Each row is a point. Each copy is the shape, with its points in the same order, turned, moved and blurred by noise. Say if it was mirrored as well.
(in the rows, 128 means zero)

Shape:
[[163 125 145]
 [113 158 159]
 [ 66 140 103]
 [142 144 165]
 [195 134 135]
 [126 108 160]
 [127 118  97]]
Copy 1, 7 rows:
[[168 112 128]
 [122 160 146]
 [ 72 153  87]
 [147 134 153]
 [203 121 127]
 [122 104 145]
 [128 116  87]]
Copy 1 is: only turned
Copy 2:
[[164 114 152]
 [110 145 171]
 [ 74 130 108]
 [143 137 173]
 [179  87 167]
 [150 155 135]
 [128 100 111]]
Copy 2 is: mirrored

Shape:
[[157 154 132 102]
 [149  83 103 141]
 [167 105 112 144]
 [ 91 120 105 141]
 [166 153 101 122]
 [118 119 153 190]
 [116  76 131 131]
 [130 115  82  78]
 [129  91 188 107]
 [ 96 112 131 143]]
Copy 1:
[[150 160 112 102]
 [166  95 116 160]
 [175 122 121 156]
 [ 96 114 118 154]
 [158 165  94 137]
 [128 128 185 168]
 [136  80 135 138]
 [135 111  65 116]
 [147  96 166  85]
 [107 109 142 142]]
Copy 1 is: only turned
Copy 2:
[[158 130 131 105]
 [139 106  81 171]
 [153 125  99 164]
 [ 91 149 100 144]
 [169 148  98 116]
 [111 154 145 192]
 [ 99  97 105 161]
 [122 115  69  95]
 [111  71 159 141]
 [ 88 132 117 152]]
Copy 2 is: only turned
Copy 3:
[[151 163 134  87]
 [148  87 145 131]
 [166 114 132 128]
 [107 130 174 146]
 [177 155 145 114]
 [106 126  99 167]
 [109  88 142 119]
 [150 119 195  85]
 [ 85 103 110  76]
 [100 122 148 134]]
Copy 3 is: mirrored
Copy 4 (10 x 4):
[[143 159 152 123]
 [132  79 165 150]
 [152  99 164 158]
 [ 95  91 108 132]
 [134 150 145 161]
 [168  70  99 122]
 [118  70 149 111]
 [ 75 124 175 145]
 [146 102 161  67]
 [117  88 116 109]]
Copy 4 is: mirrored

Shape (12 x 8):
[[144 118 102 142 176 145 155 107]
 [136 138 149 102 111 137 119 165]
 [130 136 146 164 135 122 171  87]
 [162 105 149 147 102 112 139 184]
 [178 142 130 147 103  98  89 160]
 [127  88 116 156 139 140 135  98]
 [110 117  74 117 126 115 152 125]
 [137  90 119  91  85  61 100 167]
 [124 125 105 177 135 144 166  96]
 [143 120  98 157 114 141 162 111]
 [ 81 125 103 170 155 148 147 115]
 [139 101 120  92  70 116  94 156]]
Copy 1:
[[165 126  95 154 164 125 118  89]
 [152 102 119 124 100 128 167 161]
 [117 134 124 172 144  94 155  89]
 [164  94 117 174  94  87 151 178]
 [149 122 129 155 134 105 136 208]
 [130  84 110 175 155 117 129  98]
 [114  99  57 140 148 110 130 123]
 [123  54  98 113 124  74 142 201]
 [117 125 100 193 146 115 132  86]
 [137 116  76 186 150 114 146 115]
 [110 113  98 167 123 139  95  77]
 [131  60 101 135 130 120 168 196]]
Copy 1 is: mirrored
Copy 2 (12 x 8):
[[123 112 118 146 182 152 123 101]
 [139 114 139 115 106 119 112 171]
 [116 138 153 145 141 120 146  73]
 [156  89 137 174  98 100 133 158]
 [191 116  99 139  97  90 112 141]
 [125  93 132 151 137 155 110  80]
 [ 81 101  91 138 137 130 113 117]
 [125  52 107 129  83  66  81 156]
 [112 131 118 162 141 151 141  75]
 [120 111 102 150 126 141 151  93]
 [ 93 142 124 172 141 160  94  91]
 [132  68 109 109  72 115 101 156]]
Copy 2 is: only turned
